Each row of a before or after table is a point. One or more steps were done to the points. Then noise was added and the rows were shuffled. The steps act on how far a point lies along the listed directions, d1 being the first. What was done? A step turns or swaps two directions, mirrors them in a line or flattens them onto one, adds a multiple of one to another, or multiplies one. Angles are multiples of 10 degrees, from the lower direction toward the higher: turns from -170 to 170, lines from 10 to 170 but not 90. Use the fewest steps. Two steps may share a direction if one is a turn and the other turns, adds or multiplies; they go together, in the order done. Otherwise the lowest direction goes first.
(in the rows, 128 means zero)

Directions:
(1): [144 111 178]
(2): [137 180 143]
(3): [180 124 110]
Before (14 x 3):
[[ 89 104 122]
 [113 183 159]
 [100 192 158]
 [155 179 151]
 [ 92  99 138]
 [146 125 112]
 [151 196 124]
 [158 110 178]
 [ 70 139 116]
 [132  95 149]
 [122 139 151]
 [142 114 111]
 [102 132 178]
 [ 95 128 175]]
After:
[[112  84 150]
 [123 190 128]
 [147 143 148]
 [191 151 124]
 [167 142 177]
 [ 93 102 172]
 [118 116 103]
 [118 128 105]
 [130  91 154]
 [138 176 185]
 [141 177 172]
 [154 191 135]
 [157 114 127]
 [161 132 178]]
Steps: add 0.5 times d1 to d2; turn d1 and d3 by 70 degrees

Directions:
(1): [123  94  82 142  83  94 104 100]
(2): [ 99  97  74 103 155 146 162 152]
(3): [ 82 122 136 133 113 170  72 153]
(4): [ 71 144 140 133 131 135 153  68]
(5): [148  90 128 178 176 151 114 103]
Before:
[[ 90  99 105 109  75 133 140  87]
 [ 69 127 103 120 151 167 158 104]
 [116 135  97 113  78 114 130 125]
 [206 151 155 124 152 120 161 127]
 [149  93 163 175 185 137 131 101]
 [122 126 141 167 141 142 119 144]
 [ 81 107  94 118 133 128 143 133]
 [198 147 145 126 198 110 198  82]
 [227 112 146 132 177  92 145 122]
 [188 113  92 120 134  86 156 111]
 [125  99 102 112  96  82 121  64]
 [121  96  96 153 145 148 119 113]
 [113 125 101 107  66  92 123 129]]
After (13 x 8):
[[100 136 179 110 122 167  67 145]
 [ 98 157 123 113  88 151 113 146]
 [115 142 147 106 180 177 134 159]
 [104 112 123 157 143 153 115 100]
 [138 107 115 167 132 113 132 129]
 [108 154 146 149 110 124 132  52]
 [189 164 183 122 213 158 171 126]
 [164 110 151 106 217 159 155 166]
 [165  89 153 178 184 129 131 114]
 [ 93 127 163 121  71 161 101 105]
 [ 75 137 139 135 121 123 132  97]
 [180 140 138 106 173 146 175 156]
 [ 83 142 132 101  90 144 107 162]]
Steps: swap d1 and d3; turn d2 and d4 by 70 degrees

Directions:
(1): [130  89 108 106 112 153 113 155  66 175 102]
(2): [126 135 128 180 119  94 123  68  82 126  94]
(3): [102 147 114  99 146 156  52  84 142 135 125]
(4): [173 177  68 120 107 156 138 132 120  93 107]
(5): [138 121 134 137  89  86  78 168 162 118  82]
(6): [157 111 118 170 182 158 134 129 166 159  87]
Before (8 x 11):
[[135 119 117 128 109 161  97 180 185 102 148]
 [135 151 152 119 110  94 108 128 175  85 106]
 [168 159  89 101  90 158  71 144 172  84 115]
 [139 170 143 131 142  95 146 129 160  98 160]
 [111  81 151 155 190 142 119  77 144 159 150]
 [139 134 156 192 128  95 201 106 126  94 150]
 [105 107 154 144  99  75 151  92  70 110 163]
 [113  85 131 165 163 162  81 136 159 185 109]]
After (8 x 11):
[[130 131  84 123 114 149 120  65  51 120 142]
 [152 154 125 135  79 110 189 155 113  73 159]
 [ 88  81 166 160 105 111  83 134 138 128 149]
 [119 159 154 116 120  77 135 130 132 102 169]
 [180 159  93 167 138 131 171 113 154  78 127]
 [103  90 169 101 124 131  66 148 187 134 159]
 [112 111  96 144  98 148  75 109  60 163 106]
 [121 142 162 101  98  89 102 132 158  87 118]]
Steps: mirror d1 and d6 in the line at 30 degrees; turn d2 and d4 by 110 degrees; add -0.3 times d3 to d5

Directions:
(1): [165 180 153 135 133 131  92 186  74 150 127 123 170 161 175 123 117 130]
(2): [152 138 180  84 186 117 135 101  86  88 112 172  90 137 108  96 132 126]
(3): [129 173 150 168 134 158 151 174 149 136 128 115  69 109  98 111 127 197]
Before:
[[127 116  95 150  92 116  84 151 105 173 137 121 205 145 183 153 140  98]
 [138 131 142 121 138 121 103 122 116 123 110 145 139 141 141 119 136 109]
 [145 157 122 120 111 111 100 163 111 151 131 102 188 158 172 149 111  99]
 [110 109 119 115 133 125 147 117 151 116 133 128 102 107  91 127 134 125]
 [151 129 150 114 153 105 125 125  81 135 116 140 162 148 147 147 126  95]
 [130 140 121 150 117 144 119 153 177 151 138 103 128 127 143 138 117 153]
 [111 101 104 125 115 106 131  71 157 121 102 129 126 123 132 121 143 118]
 [120 137 151 148 132 136 148 153 117 129 122 124 106 129 127 120 140 139]
 [153 144 145  96 165 109 125 111  85  96 113 161 123 142 141 110 142 106]
 [101 114 129 128 141 131 158 106 147 102 123 140  65 109  91 119 148 155]
 [177 125 143  72 139 101  84 128  76 122 135 150 193 162 186 132 125  63]
 [146  78 106  80 160  88 136  57 138  87 113 150 130 147 132 127 119  71]
 [ 92 102  88 169  97 145 147 135 201 135 142 100  98 104  93 136 145 170]
 [118  96 115 140  99 117 122 107 141 150 142 117 168 129 151 149 115 105]]
After, 14 rows:
[[163 150 194  67 217 109 159  84  86  52 101 204  43 129  89  71 149 132]
 [147 120 156  82 163 103 103 108  63  96 115 166 143 159 158 111 138  86]
 [129 115 129  89 139 112 121 117 105 114 129 138 153 139 130 132 126  91]
 [127 119 161 105 164 141 179  93 175  83 128 151  22  93  57  98 143 167]
 [134 128 168 125 176 123 180 103 123 112 111 151  70 112  80 120 137 147]
 [129 130 153 121 154 130 128 114 133 111  99 151  86 126 103 109 138 135]
 [ 98 145  90 177  80 140 155 166 209 155 143  75 102 103 106 155 119 169]
 [113 102  43 175  43 121  78 173 151 187 155  72 245 154 198 176 131 100]
 [125 134  90 169  76 142  99 177 186 179 151  78 175 136 172 166 111 142]
 [147  84 141  63 197  84 160  35 136  59 101 172  75 136  90 103 126  93]
 [ 91  88  82 177  59 133 135 125 200 166 154  85 155 102 138 167 115 132]
 [ 67  98  39 229  37 156 145 162 230 196 153  71 130  81 116 168 142 171]
 [113 100 102 126 110 101 119  73 147 130 101 124 149 134 152 121 140 104]
 [127 142 155 137 138 128 136 151  93 125 123 129 126 142 140 119 139 120]]
Steps: swap d1 and d3; multiply d2 by 2.5

Directions:
(1): [147  90 119 184 135  79  77 141 195  87 127 148  87 164 103 156 138 115
  85 150 141 131 162 149 112 101 148 161 135 149 188 129]
(2): [103  95 121 110 108  46 128 143 100 100 161 167 132 145 139 176 160 102
 130  52 149 137  82 144 109 139 129  93 117  72 111 146]
Before (10 x 32):
[[142  97 111 173 128  84  99 134 165 101 144 149 100 151 127 143 138 120
   96 142 129 120 154 157 113 123 133 130 127 138 155 126]
 [140 159 136 108 135 179 160 118 115 169 127 120 149 100 137  89 118 141
  163 146 105 117 115 111 150 149 105 130 120 139  95 116]
 [111 113 125 126 123 105 135 127 113 114 145 136 126 146 151 159 152 112
  130  94 149 135 123 123 116 148 126 128 117 117 112 127]
 [127 123 128 141 132 130 120 132 123 127 123 116 129 138 133 141 131 137
  143 136 130 127 135 121 125 128 138 134 126 132 134 125]
 [108 154 131 115 128 176 164 107  90 151 118 109 138 126 142 105 126 132
  155 132 121 114 130 123 141 135 127 113 147 124  92 118]
 [126 106 121 142 126 102  97 133 141  97 124 147 123 135 121 136 131 119
  122 137 145 135 124 130 137 118 137 137 121 123 156 124]
 [173 166 138 158 145 238 114 101 185 165  77  83 114 118 105  73  77 173
  113 249  94 120 205  98 168 109 129 205 154 210 180 103]
 [131 110 109 121 131 108 138 124 116 127 130 138 109 149 117 132 140 125
  119 114 144 126 129 139 116 132 123 119 150 124 133 129]
 [137 161 123 119 127 182 131 113 121 160 105  96 137 107 130 100 115 147
  133 146 103 121 129 103 141 144 118 120 119 147 108 132]
 [135 156 142 111 126 160 125 119 112 126 123 111 140 123 139 108 133 116
  139 135 109 134 124 129 133 128 109 119 130 148 120 115]]
After (10 x 32):
[[124 111 124 158 128 120 118 125 152 113 128 123 108 158 134 153 143 120
  107 132 147 135 160 122 116 135 135 153 127 151 143 122]
 [134 163 124 116 124 183 131 111 121 161 108  95 140 106 131 107 119 144
  137 139 105 119 120 109 145 150 114 118 120 142 101 134]
 [116 100 112 134 114  65 131 131 119 106 159 161 123 142 146 156 145 115
  119  94 133 126 110 155 113 145 125  94 118 102 116 134]
 [139 158 140 114 126 161 125 119 117 127 120 108 139 129 143 107 135 117
  136 140 106 139 129 126 132 125 105 117 132 153 122 114]
 [115 107 125 129 123  94 110 134 120  98 130 151 131 130 135 144 138 114
  142 117 150 134 105 128 135 125 133 124 116 105 144 126]
 [123 155 130 142 136 185 147 105 120 150 110 104 121 134 131  98 120 138
  139 162 118 112 157 129 140 125 138 136 157 148 115 116]
 [ 97 176 144  28  96 183 203 103  17 187 139 115 196  82 167 102 114 153
  193  76 104 132  65  89 160 176  95  88 123  73  45 131]
 [120 122 130 137 128 125 121 126 113 131 127 120 127 132 139 141 133 140
  151 123 129 127 127 117 125 132 137 132 122 123 126 129]
 [152 157 136 120 143 184 154 119 136 169 125 113 138 103 128  86 115 143
  151 169 102 117 129 112 149 142 114 143 122 158 110 111]
 [135 116 105 122 131 112 134 128 126 126 132 135 104 152 109 132 138 125
  114 121 143 124 142 134 117 127 123 123 150 127 136 127]]
Steps: swap d1 and d2
